Every row gives one point. Each copy is the shape, with its points in the same order, turned, moved and blurred by noise. Some copies are also mirrored. Which?

Shape:
[[ 0.54 -1.09]
 [-0.53 -3.34]
 [ 1.83  1.37]
 [-0.46  0.18]
 [ 1.06 -2.59]
 [-1.34  1.24]]
Copy 1, 6 rows:
[[-0.57 -1.31]
 [-3.08 -1.25]
 [ 2.14 -1.29]
 [ 0.07  0.24]
 [-1.74 -2.37]
 [ 0.63  1.52]]
Copy 1 is: only turned
Copy 2, 6 rows:
[[ 0.10 -1.63]
 [-2.16 -3.01]
 [ 2.50 -0.18]
 [-0.06 -0.12]
 [-0.34 -3.02]
 [-0.42  1.28]]
Copy 2 is: only turned

Shape, 8 rows:
[[-1.53 -1.01  1.09]
 [-0.01 -0.48  0.23]
 [-2.06 -0.35  1.11]
 [-1.27 -0.21 -3.13]
 [ 0.06 -1.49 -4.97]
 [ 0.14 -1.30  1.10]
 [-1.39 -1.38  1.00]
 [-0.50  1.85  0.81]]
Copy 1 (8 x 3):
[[-1.22 -1.46 -0.16]
 [-0.38 -0.56  1.21]
 [-1.44 -0.88 -0.75]
 [ 2.83 -0.29 -0.21]
 [ 4.92 -1.13  1.12]
 [-1.19 -1.37  1.53]
 [-0.99 -1.79 -0.03]
 [-1.19  1.44  0.56]]
Copy 1 is: only turned
Copy 2 (8 x 3):
[[-0.55 -1.50 -2.43]
 [-0.02 -0.71 -0.98]
 [-0.49 -0.87 -3.11]
 [-3.10  0.73 -0.11]
 [-4.00  0.32  2.40]
 [ 0.55 -1.78 -1.05]
 [-0.57 -1.75 -2.22]
 [ 0.84  1.31 -2.15]]
Copy 2 is: mirrored
Copy 3, 8 rows:
[[-1.54 -0.91 -1.20]
 [-1.03  0.36  0.04]
 [-1.46 -1.79 -0.87]
 [ 2.62  0.37 -1.04]
 [ 3.22  2.88 -1.98]
 [-2.64  0.16 -0.76]
 [-1.47 -0.85 -1.53]
 [-0.83 -0.69  1.81]]
Copy 3 is: mirrored

Shape:
[[ 0.30 -1.88 -1.56 -2.09 -2.34  0.67]
 [ 1.06 -0.13 -1.83  1.18  0.25 -0.26]
 [ 0.64  1.68  1.77 -0.19 -0.96  0.37]
 [ 1.80  3.41  1.58 -1.31  0.00 -2.10]
 [ 0.80 -1.35  2.06  0.52  0.50 -0.70]
 [-0.97  2.44  1.82 -0.74  1.73 -2.36]
 [ 0.12  1.55 -0.79  0.87 -1.39 -2.14]
 [ 1.08  4.87 -1.95 -0.66  0.06  0.39]
 [ 1.22 -1.48 -0.17 -1.56 -3.91 -1.24]
 [-0.80  1.42 -0.42  0.54  0.28 -2.59]
 [-2.19  0.31 -0.91 -0.67 -0.81  0.69]
 [ 0.77  0.66 -0.52  0.91 -0.10 -3.58]]
Copy 1 (12 x 6):
[[-0.20 -0.07 -3.76 -0.17  0.91 -1.88]
 [-0.98 -1.12 -0.02 -2.25 -0.18 -0.59]
 [ 2.66  0.13  0.52 -0.11  0.63 -1.04]
 [ 2.62 -0.40  1.43  1.56 -2.01  0.17]
 [ 0.80 -1.89  0.62  0.07  2.58 -0.09]
 [ 2.07  0.65  1.40  0.92 -0.06  2.90]
 [ 1.98 -0.90 -1.13 -1.76 -1.41  0.90]
 [ 0.95  2.71  1.09 -1.16 -3.65 -0.51]
 [ 1.60 -2.09 -3.93  0.17  0.37 -2.16]
 [ 1.53 -0.80 -0.06 -1.28 -0.59  2.13]
 [ 0.85  1.94 -2.26 -1.68  1.20  0.46]
 [ 0.95 -2.75 -0.23 -1.06 -1.39  1.58]]
Copy 1 is: mirrored
Copy 2 (12 x 6):
[[ 2.09  0.89 -2.92 -0.56  2.17  0.40]
 [-0.54  0.89 -0.13 -2.52  0.20 -0.10]
 [-1.15 -1.37 -1.38  0.46 -1.14  0.68]
 [-1.81 -4.05 -1.43 -1.46 -1.58 -0.72]
 [ 0.33 -0.93  0.85  1.00  0.42 -1.06]
 [-0.07 -4.41  1.65 -1.24 -1.35  0.94]
 [-1.50 -1.40 -0.34 -2.51  1.47  1.16]
 [-1.73 -1.32 -2.10 -3.97 -2.92  1.61]
 [ 0.09 -0.89 -3.80 -0.03  3.21 -0.44]
 [-0.75 -2.34  0.91 -2.27  0.79  0.90]
 [ 1.30 -0.13 -0.62 -1.04  0.61  3.29]
 [-1.46 -2.06  0.67 -2.44  1.50 -0.71]]
Copy 2 is: only turned
